Rows are points. Before rounding, the points of a table are all equally far from one centre. They may lie mostly on one side of it. Write the centre, to within rounding.
In the rows, 128 means zero.

Points (5 x 2):
[[122  64]
 [134  63]
 [ 88  94]
 [167  75]
 [107  71]]
Centre: [134 113]

Points (14 x 9):
[[164 189 119 207 120  74  99 180 124]
 [175 200 141 102 106 138 156 198 106]
 [ 99 178 162 114 133  86 102  91 121]
 [101 148 122 119 189 149  79 189 100]
 [168 205 111  97 160 139 106 190  72]
 [193 165 108 131 160 109  51 193 184]
 [232 162 131  91 157 160  97 154 146]
 [117 222 155  78 117 122 114 171 158]
 [124 211 149 142 102 107 144 195 101]
 [129 162 169 173 119 125 168 156  91]
 [112 187 192 130 129 136 144 166 182]
 [116 206 147 145 155 132  72 215 161]
 [161 246 135 103 157 131 161 149 143]
 [196 202 119  64 135 108 143 169 149]]
Centre: [152 167 123 136 144 125 112 148 140]

Points (25 x 20):
[[188  77 123  84  68 112 126  95 113 126  54 163 174 180 161 105 141 190
  145 144]
 [124 120 101 138 130 145 136 130 163  64  71  98 177 168 118  95 135 179
  187 122]
 [184  65  87  92  89 139 108  56 136 113 118 156 202 211  98 112 102 128
  168 105]
 [189 103 140 113 156 109 110  95 126 153 108  60 243 156 105 123 104 147
  132 168]
 [215  92 103 108  78 136 119 155 170  84  73 110 210 164 119 142 159 165
  213 155]
 [143  54 104  97  92 190 148 103 159 146 100 125 226 209  91 179 102 146
  153 153]
 [192 115 109 142  83  92 133 122 188 144  41 106 221 215 121 107  86 140
  125 144]
 [211  99 122  79 117 142 103 163 163  88  74 114 182 207 153 155 124 149
  101 184]
 [199  52  98 135  99 137 108 105 135 145  85 118 169 192  98 154  52 113
  114 145]
 [208 139 144  94 114 117  93 116 186 136  82 133 226 113 102 146 144 121
  170 111]
 [185  48 103  78 106 155  75  82 132 117  78 101 162 224 127 169 153 167
  121 147]
 [206  87 154 131 149 136 109  60 172  77  82 123 182 218 158 148 156 148
  150 133]
 [211  89  78  78  84 141 133 126 158 130 157 102 216 213  94 134 126 195
  162 127]
 [166 159 124 109 127 137 130 126 173 111  89  96 184 237 115 200 130 138
   87 116]
 [154 119 142 123  96 127 143 118 112 126  84 112 211 217 121 152 104 223
  116  72]
 [210 120 118  66  76 118  71 119 145 137 142 117 208 159 117 131 144 130
   67 134]
 [199  82 122 118 103  72  92  83 130 119  55 137 224 162 111 121 104 175
  127  99]
 [191  73  99 106 112 157 108  91 142 104 134 152 224 176  97 126 153 211
  175 116]
 [230 103 106  83 153 158 127 109 139 152  92 110 223 157 163 100 125 150
  113 125]
 [194 110  80 117  54 136 156 118 116 115  98  41 204 233 121 151 119 183
  138 139]
 [133  91  92 103 102 131 168 101 107 146  95 127 205 248 122 124 153 164
  166 143]
 [231  98 135 145 117 147 163  77 111 123 114  90 152 190 135 162 140 181
   91 148]
 [229 138 114  87  70 112 131 130 137 136  94 110 235 241 140 179 134 134
  135 129]
 [242 106 119 151 152 184 120 100 180 121 101 129 197 192 143 106 141 129
  133 115]
 [151 132 133 171 160 158 136 122 167 145 160 122 174 206 110 133 107 143
  146 148]]
Centre: [170 108 126 121  90 141 120 111 146 123 102 105 189 175 124 139 132 145
 138 129]

Points (30 x 24):
[[234 185  97 155 155 144 131  83 120  70 147 108  80 146  85 172 118  99
  136  92 109 122 197 123]
 [208 150  69 188 148 137 127 125 163 151 130 115 116 179 169 151 114 129
  139 111 143 171 201 151]
 [202 111  64 145 196 150 104  93 164  90  98 158 124 175  69 119 112 112
  135 153 166 121 119  90]
 [152 130 126 159 182 205 136  45 141 110 133 110 128 184  84 142  88  64
   98  56 124 105 151 116]
 [215 156 146 156 196 146 122 136 148 166 143 137 166 183  85 180 171 151
  150  74 115 117 159 132]
 [241 190  80 179 158 191 126 131 113  99  92 162  83 120  68 107 109  92
  152 121 132 112 159 132]
 [126 142 146 144 177 109 117 109 119 115 151 130 167 157 102 197 127  52
   85  91 132 157 167 122]
 [198 106  97 179 218 203 123  91 155 132 158 120  92 178 124 131 101  66
  137  86  64 104 153 125]
 [163 128 112 178 189 179  94 132 145 124 124  99  82 194  78  81 122 138
   97 108 158 129 201 143]
 [233  98 143 173 195 131 124 114 161 163 165 158 160 178 104 159 169 121
  144  89 121 145 140 143]
 [168  98  51 145 183 166 106 156  97 109 113 118  93 175  65 132 133  90
  102  79 130 129 215 112]
 [176 153 122 189 126 209 177 108 133  78 147 122  91 129  68 121 117  63
   79 115 110 110 118 139]
 [210 103  82 156 200 156 127  81 136 111 142 110 108 167  66 151 146  58
  120 108 159 151 148 161]
 [193 132  87 170 201 118 172 125 179  49 154 183 122 202  59  84 124  89
  107 125 128  89 166 121]
 [142  96 126 146 182 198 121 125 101 109 147 122  71 205 126 110 119 115
  124 110  93 134 116 147]
 [188 100  88 185 184 152 106 126 128  89 142  91 153 177 134 121 154  47
   98  79 165 151 169 135]
 [171 179  80 140 190 136  89  99 142 151 140 155  60 185 115 117 106 118
  125 111 125 112 140  65]
 [191 100  67 179 185 198 163 110 120  80 150 178 119 164  93 200 146 115
  161 102 149 133 118 140]
 [177 150 148 159 178 138 117 143 110 136 134  54 150 196 151 122 112  99
  166 121 117 117 127  98]
 [232 133  91 183 204 206 133 110 149  67 136 160 132 165 102  82 112  78
   86  84 143 116 189 151]
 [204  95 108 142 164 154 111 128  72 111 105  96 104 180  77 149 129  68
   88  72 115 148 173 105]
 [176 138 110 146 137 171  91  98 115  97 165 103 138 189  97  86 142  73
  119  74 122 162 151 118]
 [182 142  84 161 189 108  74 146  86 102  95  95 140 155  61 123  89 113
  101 102 131 124 189  80]
 [177 179 121 114 194 162  90  99 167  84 154 135 122 150  67 100 149 106
  101  84 140  80 152 124]
 [249 144 108 172 166 163  84 137 111  66 146 131  78 128  78 140 129  95
  164 113 131 136 171 126]
 [143 131  94 194 155 170 113 131 136 111 134 167 127 197  62 118 112  40
  122  73 114 171 137 175]
 [196 116  54 117 168 150 128 191 141 118 140 173 114 130  85 152 125  55
   97 138 112 142 172 115]
 [189  98  82 238 162 206 162 107 151 140 155 129 149 123  73  94 141 124
  105 104  94 132 142 131]
 [151 127 143 208 146 111 104 131 134  94 202 127 116 176  69 122 105 167
   95  97 148  89 155 145]
 [211 121  94 222 211 143 100 135 164  76  86 161 125 149  81 105 135  72
  120  58  88  92 120  91]]
Centre: [171 133 115 177 170 141 149 133 134 113 127 148 127 150 107 133 109 106
 128  98 126 112 157 118]

Points (31 x 24):
[[194 224 119  56 115 138 102 119 130 124 103 188  67 193  88 172 104  42
  155 171 128 154 186  82]
 [146  93 145  78 148 118 163 116 136 198 149 169 109 139 105 118  86  66
  143  95 117 220 196 140]
 [158 132  97  38 104 140 128 115 124 177 141 217 102 206 118 195 127  82
  158 111  72 183 195  95]
 [149 109  98  83 184 130  73  51 100 190 193 174 114 154 156 130  95  46
  179 152 107 163 121 119]
 [175 143 136  29 143 158 147  82 121 138 145 135 122 195 115 162  85  78
   98 163 113 209 185  88]
 [160 149 135  78 203 149  80 112 136 150 201 160 144  98 138 186 147 106
  155 149 115 167 133  89]
 [133 120 159  44 170 168  99  86 162 172 173 149  90 135 135 133  72  67
  169 139 156 217 158 113]
 [184 133 128  15 188 146 119 162 102 111 134 234  80 123 107 175 124  48
  154 143 150 121 114 104]
 [174 129  78  79 152 129  62 101 180 178 107 162  83 154 117 109  56  49
  185 122 136 134 164  86]
 [184 214 117  94 148  81 153 116 152 151 157 171  98 188 100 140 113  73
  224 153 121 166 163  82]
 [124 165 154  69 115 154 145  94  81 135 172 214  93 166 133 185  59 105
  131  85  73 182 149 101]
 [141 124 128  52 197 158 132 137 113 154 106 206  85 231 132 158 117  99
  144  81  93 199 145 168]
 [155 121 138  38 163 149 116 124  97 131 174 183 111 163 130 215  98  64
  163 130 103 223 164  90]
 [120 141 138  52 126 164  85  61 165 152 164 235  94 177 140 178  77  56
  143 138 139 185 158  84]
 [121  95 177  81 204 131 165 121 140 208 120 183 112 140 164 148  75  57
  166 157  74 173 150  99]
 [ 95 149 122  52 104  94 100 140 129 196 153 208 115 170 142 143  44  72
  148 150 116 157  76 133]
 [194 142 139 120 140 120  98 136 150  94 131 208 180 132 130 125  97 118
  157 115  60 136 121 138]
 [146 142 182  78 160 162 120 134 157 115 118 175 115 202 123 194 124  99
  183 177  99 213  94  76]
 [147 182 129  20 146 155  76 128 156 177 129 182  64 174 105 108  71  69
  145 109 107 166  92 164]
 [ 99  76 124  68 146 134 107 129  98 199 133 137  92 158  96 142  99  38
  180 116 163 207 133 108]
 [162 153 131  38 177 155 142  84 123 127 216 208 118 197 163 145 110  87
  147 133 111 184 164 103]
 [136 132 150  79 160 140 107 101 130 180 192 134 114 160  81 154  52  68
  182 108 113 145 153  97]
 [146 113 109   8 146 139 109  87 117 125 169 141 123 165 131 172  84  56
   91 136  73 157 160 111]
 [147 124 112  40 120 102 137 102  91 175 169 143 138 143 107 193  90  93
  192 139 123 157 133  52]
 [117  98 147  83 153  94 144 146 132  82 196 197 108 172 100 120  80 114
  159 144 137 199 168 126]
 [183 173 150  51 213  93 125 131  91 151 109 164 142 162 140 134  62  55
  160  98 117 177 111 106]
 [151  94 163  33 155 126 141  89 148 165 143 145 128 126 124 176 109  81
  182  87 124 202 116 125]
 [159 124 146  37 143 176 148 108 136 172 161 173 106 144  66 122 104  82
  210 105 116 168 160 162]
 [187 104 142  71 165 121 106  92  96 189 167 160 103 131 100 132  63  48
  161 172 134 153 131  51]
 [133  92 128  37 169 174 135 127 139 159 155 186  95 192 121 177  74  81
  152 102 121 189 199 115]
 [193 115 129  97 177 128 142 120 148 193 147 203  67 173 148 122  72  46
  213 126  79 170 139 122]]
Centre: [134 146 124  91 141 131 122 113 114 140 110 177  91 147 135 133 125  92
 145 150 120 150 141 118]

Points (27 x 24):
[[178 120 149 130  59 215 151  98 162  83 201 127 156  94 152 157 170 101
  143 111 122 146 113  88]
 [185 120 167 137  52 134 185 122 130 108 239 109 146 163 136 159 142  85
  135 111 160 177 113  88]
 [184 143 123 112  26 146 127 142 142  81 196 178 117 149 179 151 140 121
  157  89 137 153  95 112]
 [167 121 150 124 102 118 126  96 121 149 218 117 163 125 169  69 139  73
  120 165 135 195 122 113]
 [180 116 165  83  69  97 137 149 111 100 225 158 156  96 167 132 107 164
  127 127 152 147 118 118]
 [184 148 111 142  64 168 174 112 114 109 209 135 161 119 161 126 149 146
  173 117 161 186 172 132]
 [212 177 147 146  73 132 197 175 157 115 172 147 169 155 156 122 137 157
  120 172 122 202 114  79]
 [175 138  81 164  56 138  90 148 148 148 161 179 189 111 172 151 141 142
   91  87 180 118 157  89]
 [156 104 159  92  88 152 129 100 151  97 230 164 198 120 158 136 148 127
  157 104 209 197 146 118]
 [128 126 107 115 116 138 163  79 142 112 213 158 192 116 151 113 102  93
  146 159 151 186 112  39]
 [183  97 164 121  96 139 197 126 176  78 179 109 183 111 210 150  91 131
   99 120 129 166 130  35]
 [171  98 139 139  63 135 135 176 164 114 207  89 218 132 189 147 107 105
  101 116 108 146 159 111]
 [145 144 146 131  70 127 217 125 134  81 136 166 150 160 114  38 115 120
  174  93  91 137 125 105]
 [197 166 124 126  61 205 136 115 118 120 203 156 151 108 144 127 130 106
  165 139 147 127 141  68]
 [139 159 128 125  55 163 112 117 146  73 225 164 180 136 162 113 120  92
   96 135 151 137 126  92]
 [211 146 153 168  90 175 146 132  99  72 168 127 130 120 165 142 151 107
  161 178 172 124 179 111]
 [123 132  92 148  46 144 151  87 151  80 146 143 164 190 193  75 143  96
  121  99 105 148 143  86]
 [133  92 185 169  96 195  99  94 158 117 196 107 190 151 105 111 139 100
  166  83 223 181  95 118]
 [173 112 161 171  46 120 197  80 153 104 201 148 139 176 132 151 142 114
  128 153 128 130 106  87]
 [177 108 130 148  60 162 159 166 177 139 199  81 143 104 149 128  96 150
  100 187 153 154 161  91]
 [169 151 199 144  82 141 117 103 161  76 208 157 121 151 171 118 145 114
  138 131 136 151 102  34]
 [166 110 149 136  58 112 117  95 112  71 189 191 196 103 149 161 119 159
  169 126 180 133  98 120]
 [177 172 172 150  64 151 144  95 148  70 187 118 211 139 132 118 159 139
  113 143 135 117 146  76]
 [141 124 147 105 112 191 134 124 159  71 229 131 158 133 174 143 132 148
   79 118 147 153 176 101]
 [183 121 155 176   7 118 155 111 124  67 163 166 200 148 127 109 106 115
  131 134 110 200  93 138]
 [138 163 160 110 111 160 137 143 106  80 208 141  95 139 177 168 123 124
  115 100 157 161 160 132]
 [174 130 133 124  55 159 138 141 181  67 218 123 174 123 136 130  83 109
  123 182 194 167 119 116]]
Centre: [159  93 147 137 108 146 134 144 138 112 114 142 158 143 124 123 121 121
 127 114 154 167 126  95]

Points (30 x 24):
[[ 94 138  87 153 109 214 133 118  85 137  79  90  78  84  42 116 210 190
  129 108 116  93  84 113]
 [ 54 180 113 119 160 194 149 123  69 135  75 131  81 108  75  76 148 123
  161  74 108 103 164 151]
 [102 176 116 176 108 122 127  88  80 163  84 151  84 130 136 109 238 138
  123  76  79  88  93 125]
 [ 49 144 113 129 113 227 114 120  87 164  67  98  49  88 101 124 172 128
  124  75 103  80 142 130]
 [146 174 119 109 114 179  79 127  61 132  43 150  74 150 120 125 173  98
  159  68  80 151  93 165]
 [ 78 163  59  94 163 188 139 109  53 148 110 134  70 107  86 162 165 167
  122 117 115 102  95 154]
 [ 83 166 102 119 104 183 139 163  54  68  87 125  43 106  97 101 192 134
  151  74 131  56 102 134]
 [ 68 158  97 168  71 191 128 132  78 141  81 151  85 107  84 119 193 139
  131 142 100  54 121 210]
 [ 89 130  93 123 117 226 135 128 124 119  60  97  58 123  77 116 147 133
  138  54  94  60  84 121]
 [107 158 139  89 137 198 130 102  84 149  45  70  89 108  99 123 159  98
  169  81  50  66 114 106]
 [119 119  97  86 121 156  60 157 105 166  89 131  77  77  83 131 203 175
  179  51  63  95  87 122]
 [117 139 111  70 104 189 131 113 114 144 135 166  94  84  95 133 186 109
  234  97  65 148  90  81]
 [ 75 160  86 141 106 162 122  87 114 127 140  90  50 103 102 130 165 121
  125  74  54  61  81 156]
 [ 74 139  81  97 100 157 182 140 127 121  78  91 104 111  97 135 166 198
  144  95  49 134  95 130]
 [ 51 155  96  77  83 186 140 141  91 133  65 127  70 143 125 116 226 156
  136  94 110 129  98 166]
 [ 92 104  78 106 108 182 180 121  67 145  66 143  62 115  71 124 217 184
  123 120  79  80 118 146]
 [ 92 137 131  86 120 141  90 122  81 146  54 132  78  85 104 122 176 119
  167  56  53 119  58 139]
 [ 91 183 132  91 122 201 140 130  64 210  95 117 124  72  86  72 203 139
  128 104  53  97 110 131]
 [ 75 147 107  66  76 145 145  88  77 135  48 151  68 105 125 114 203 150
  162 107  77 105 105 123]
 [102 152  94 127 146 169 107 107  50 153  75 135  47 133  85 112 174 152
  166  61  82  55  95 153]
 [117 149 114  78 107 174 180 154  79 198  90  84  66  93 115 106 208 132
   87 103  56  88  75 137]
 [ 81 162  64 140 104 173 156 130 103 167  58 148  63 135  85  60 218  97
  171  99 113 147 109 141]
 [101 159 119 105 121 181 165  95 105 162  85  99  35 115 112 114 228 152
  135  73 120  54  85 165]
 [132 181 113 110 116 217 110 167  72  90  72 112 104  75 137 109 155 160
  131  64  73  76  85 154]
 [144 194 118  74 111 152 109 110  80 156  75  76  71 126 101 143 202 175
  129  51  96 111 136 152]
 [ 69 145  89 105  86 129 123 162 103  93 104 137  48  76  68 111 172 161
  142  75  86 106  71 166]
 [ 94 134 122 121 131 172 119 212  72 121  78 114  53 138  60 112 173 181
  148 124  48  86  82 108]
 [ 63 190 103 172 122 177  94 137  73 131  97 143  67  94  95 174 172 137
  159  88 123 111 108 182]
 [ 67 134  62 109  87 172 103 146 139 129  74 105  44 124  85  99 204  90
  179 112 114 100  55 139]
 [ 69 170 102  67 133 177 151 107 113 160 106 120  61  93 109  66 216 161
  174  90  83  84  85 152]]
Centre: [136 132 124 123 117 160 127 147 113 141 119 122 102 114 108 113 174 123
 146 126 111 106 123 133]

Points (31 x 24):
[[112 145  85 133 128 134 171 173 165 105 128 160 154 110 134 152 151 120
  109 140 173 142 101 221]
 [ 59 163 112 149 135 177  96 168 109 102  71 196 133 170 129 155  90 142
   70 110 148 194 152 133]
 [119 179 175 124 184 105 116 125 125 126 113 161 156 123 162 179 108 147
   77 115 108 216 149 232]
 [ 84 149  52 146 172 134 101 179 141  43  92 163 124  78 144 123  88 123
  104 129 155 204 179 195]
 [ 60 164 109  91 148 135 108 121 111  64  97 133 133 122 109 144  88 118
   75 147 152 190 138 185]
 [ 92 174 106 134 177 146  96 182 163 161  69  88 134 144 181 143  79 120
   83 112 169 209 153 202]
 [ 94 141  84 137 122 105  95 173 149 135  69 161 139 112 199 113 107 146
   68 149 126 201 143 164]
 [ 63 183 129 159 191 127 115 206 113 120  84 172 185 118 142 160 117 126
   39 119 132 212 141 201]
 [ 91 113 101 129 166 184 103 130  89 121  81 128 134 158 149 101 139 129
   71 172 136 175 171 196]
 [ 85 132 116 127 185 180 131 156  90  91 115 169 217 145 158 143 123 131
   92 155 125 188 143 153]
 [ 78 114  97 152 175 137 150 197 112 134 101 166 122 140 180 175 142 154
  153 170 132 186 166 165]
 [ 91 143  82 143 146 192 134 214 120 125  70 156 140 151 143 154 149 103
   82 114 133 205 157 228]
 [ 87 163  83 125 165 189 131 165 103  90 111 141 119 113 146 159  87  98
   79 132 172 184 164 215]
 [ 68 139  99 126 137 159 126 152  75 144  90 179 130 122 177 163  96 132
  106 131 163 211 178 193]
 [ 82 154 104 152 164 129  91 187 124  87  66 153 164 123 213 173 163 127
  125 131 144 150 127 182]
 [105 145  84 141 192 166 104 157 147  35  69 128 137 127 154 136 148  85
   95 127 139 195 155 232]
 [ 80 149  90 127 112 107 127 137 124 136  83 123 161 151 135 139 106 150
   96 167 137 229 146 196]
 [110 124 128 142 185 165 138 212 104  93  65 179 124 166 114 126  77 124
   61 141 159 145 136 192]
 [ 84 100 168 153 129 166  63 166  94 136  43 146 151 101 189 135 100 134
  105 143 145 154 145 214]
 [ 84 163 137 132 158 140 102 163 136  63  85 184 181 175 146 121 123 125
  102 145 177 201 197 188]
 [ 91 118 118 147 129 154 159 150 118 108 108 157 150 147 166 105  95 149
   79  81 132 215 136 230]
 [ 65 154 101 123 133 126 121 157 133  72  83 159 187 134 144 140 173 100
  114  85 171 249 172 189]
 [ 81 170 124 113 145 158 124 182 139 109  67 181 122  64 113 134  94 102
   66 157 173 208 193 194]
 [ 98 182  94 117 163  84 153 165 131 130 111 200 149 115 142 154 109 129
   72 115 190 151 191 183]
 [ 88 113 124  98 150 153  97 175 145 103 103 193 167 156 179 130 128 127
  101 100 161 187 126 238]
 [ 38 164 124 156 159 153 121 146 111 118  97 164 154 123 151  85 165 160
  121 102 178 177 140 214]
 [ 56 186 106 111 181 149 129 158 118  91 123 182 129 113 138 110  95 127
   68 115 162 203 147 178]
 [ 20 102  99 111 177  97 139 178 172 137 104 179 126 115 145 140 118  89
   76 113 158 148 114 170]
 [ 94  91 169 124 146 153 134 183 123  75  81 160 178  76 157  95  91 132
   69 117 143 242 158 172]
 [ 62  86 128 112 123 129 137 116 147  77 106 207 144  90 185 148 122  91
  110  83 151 196 150 178]
 [ 74 129 111 162 125 201  99 179 126 136  92 125 142 118 174 124 126 128
   71  81 141 172 201 228]]
Centre: [120 112 132 163 174 130 102 151 146 131  89 146 148 105 104 144 124 111
 117  97 143 177 156 161]

Points (29 x 24):
[[129  95 146 184 107 162  86 199 162  88  63 145  95 105 161 166 124  67
   77  76 102 114  63  81]
 [122  98 115 158  94 208 103 176 216 120  45 126 131 106 110 157  95  88
   88  69  89 128  87 111]
 [ 91  76 162 175  67 141  85 168 201  99  80 157 169  93 163 162 133  74
  111  48 101 114 129 113]
 [109 107 150 171  57 130 114 134 215 139  88 123 145 111 140 142  96  72
  116 114 130 110 102  72]
 [134 127 131 220 105 146  73 194 161 139  73 123 144 134 105 137  97  80
  108  96  79  86 123  63]
 [152 101 128 196 103 165 104 192 140 186  70 127 155 132 139 123  85  87
   52 110  99  81 113  69]
 [101  90 122 154 110 193  97 184 140 111  43 129 153 151 110 199  88  74
   84  63 139 120  92 131]
 [ 85  74  93 212 112 149 103 205 130 129  53 139 128 161 147 156 123  98
   66  70 105 120 130 100]
 [131 117 117 154  25 205  59 164 126 168  55 139 104 120 158 171 111 119
   71  81  94 104 103 109]
 [100 100 129 209  79 141  72 147 179 124  76 139 136 155 142 136  87  77
   88  75 149 112  90  65]
 [108 121 105 197  61 147  96 108 175 104  91 170 136 138  96 120  85 121
   89  77 160 152 107 113]
 [121  96 151 198  97 146  73 217 151 117  97 165 162  91 122 205  68 119
   61 106  82 132 127 111]
 [ 93 102 136 243 119 155  68 149 147 102 103 184 132 141 151 172  69  55
   75  56  98 104 125  97]
 [116  95 145 162  84 152  70 190 105 124  50 163 118  96 146 157  71 107
   97 118  96  68  41 108]
 [126  73 140 218  91 147 123 163 151 113 113 141 161 129 176 164  94  97
   61  59  80 122  34  87]
 [108  76 115 216  72 139  96 187 176 122  64 164 145 108 155 155  54  83
   92  97  85 102  80 126]
 [122 133 100 198 127 193 121 175 142 107  78 131 139 168 126 141 132  82
  115  83  72 127  40  75]
 [ 72  84 145 200  68 158  92 188 197 146  77 138 136 129 118 167  78  89
   79  89 107 151  90 109]
 [112  99 102 172 126 155 136 187 117 166  95 117  90 137 171 141 113  62
   86  40  77 136  84  83]
 [107 105 131 201 144 156 102 176  74 114  63 135  77 105 110 137 123 104
   98  50 129 116 101  62]
 [128  90 103 223 130 178  99 187 141 147  45 154 149 128 149 154 103  83
  114  50  27 133  90  99]
 [151 121 128 170  83 149 102 174 187 118  30 138 139  59 151 179 104  71
  109  81  83 112  72 111]
 [135 130 122 189 112 186  66 210 160 110  81 101 115  75 110 170 105 113
   79  73  91  94  66 102]
 [109 137  86 188  91 212 100 166 130 126  94 132 135  58 154 177  41  75
   72  80  85 129 104  82]
 [ 94 119 154 224  97 197 100 131 112 127  49 128 176 160 156 185  33  95
   83  95 128 118  83 113]
 [133 111 129 196 118 181  77 177 142  77  66 166 131 130 135 134  66  85
   55  43  93  90 116  87]
 [107 115  80 185  78 193  77 163 166 144  46 148 122 125 128 176  75  78
  105  83  91 110 135  74]
 [102  67 149 226 116 129  97 174 146  89 100 104 103 111  93 172 121  96
   76  56  70 137  97 130]
 [137  76 123 201  70 210  89 217 133 139  91 168 156 118 132 140 111  90
  105  84  90  83  90  87]]
Centre: [114 116 143 174 124 171 101 125 126 135  98 142 141 105 152 147 117 116
 102  99  98 124 111 130]

Points (31 x 24):
[[230  86 140  79 156 116  77  94 158  92 161 113  58  80 107 152 164 127
  136 160 129  89 120 118]
 [238 131 172  74 142 121  88 104 151 102 170 103 100  42 146 112 180 128
  138 123  89 105 118  79]
 [186  92 201  75 152 153 133  86 115 101 218  70  77  82 141 116 150 156
  150 123 143 116 132  69]
 [195 134 210  91 155 140 102 109 158 140 165 114  76 108 126 123 133 175
  162 166  80  82 120  63]
 [232  75 161  83 147 124 121  85 120  90 172  69  71  67 159  79 157 126
  152 164 123  77 125  83]
 [207 142 234 117 153 108 110 134 117 107 203  64 119  82  84 101 157 127
  131 136 108 124 123  71]
 [231 130 181  94 131 125  95 116 154 102 162 106  91  91 148 118 157 164
  172 147 127 108 110  82]
 [178 104 234  89 131 106  98 132 131 102 166  45  88  92 143 109 162 158
  117 177 107  99 132  67]
 [216  96 190 145 181 109  98 106 117  84 142 108  81  68 133 132 207 125
  136 142 121 129 144  45]
 [239  85 205 106 184 149 125 115 134 106 204  66 114  74 140 115 159 132
  136 143 107 105 100  61]
 [232  90 143  90 153 127 119  75 124 109 151  66  94  58 163 131 188 133
  136 108 118 122 141  60]
 [238 110 200 119 130 103 101  94 138 135 156 116  55  91 144 115 173 123
  142 147 103 122 129  64]
 [217 118 169  76 174 133 124 138 127 144 171  90  99 112 128 120 189 137
  178 150 110  94  98  85]
 [226 119 161 101 152 107  96 145 191 114 183 103 117  92 126  88 182 141
  114 137 119 102  94 110]
 [180 121 190  89 145 136 134  79 138  63 135  97  99 131 135  90 131 120
  156 151 132 131 133  74]
 [223  82 186  71 135 115 125 127 173 103 187  75  91 102 101  99 168 134
  155 164 100 125 129  93]
 [163 114 190 128 202  88 147 112 144  92 142  50  59  71 158 131 165 147
  108 190 106  77 100  93]
 [249 125 167 107 169 113 121 100 130  87 171  79 115  81 129 106 187 171
  157 138 103 112 128  81]
 [195 128 180  72 179  82 135 133 128 111 206 122  96  97 149  77 163 153
  138 170 153  89 154  89]
 [213 119 154  85 142 120  86 121 147 103 168  96  70 106 149 109 172 152
  157 164  85 125  96  87]
 [226 118 170  94 159 122 149 132 138 127 168  74  72  67 125 110 175 151
  182 151 155 101 117  78]
 [245  92 141 108 134 111 102 123 134  88 164  89  50  70 165  96 124 115
  147 146 115 118 128 103]
 [224 133 157  97 148 101  95 137 156 125 171  98  81  80 156 125 177 146
  168 178 132  91 123  92]
 [202  83 158  91 149 139 130  85 146  51 190 116  77  99 113 119 216 148
   98 129  97 100 114  60]
 [212 134 180  93 147  85 139 105 134  85 175  60  72  74 137 101 190 137
  168 121 117  90 135  52]
 [228 106 165  67 140 106  96 134 135 115 163  98  88 107 140 144 169 134
  169 155 113 128 104  88]
 [233 101 213  84 140 105 151 122 122 100 187  75 100  96 174 129 143 125
  150 125 103  91 117  58]
 [235 138 206  87 157  98 116 147 140 132 159  97  78  99 131  92 139 114
  148 144 101  94  93  72]
 [214 109 200  86 167 131 135  86 185 109 172 109  96 128  82 128 160 156
  137 162 103 101 146  63]
 [240 102 169  90 162 128 115 121 126 118 141 140 108 106 144 105 158 147
  163 123 148  66  98  69]
 [237  94 191  80 120  98 105  93 147 100 164  65  88  92 133 140 162 140
  140 130  73 116 118  94]]
Centre: [158  94 146 121 149 107 134 120 123 114 164 108 106  73 110 125 130 132
 111 137 105  87 130  75]
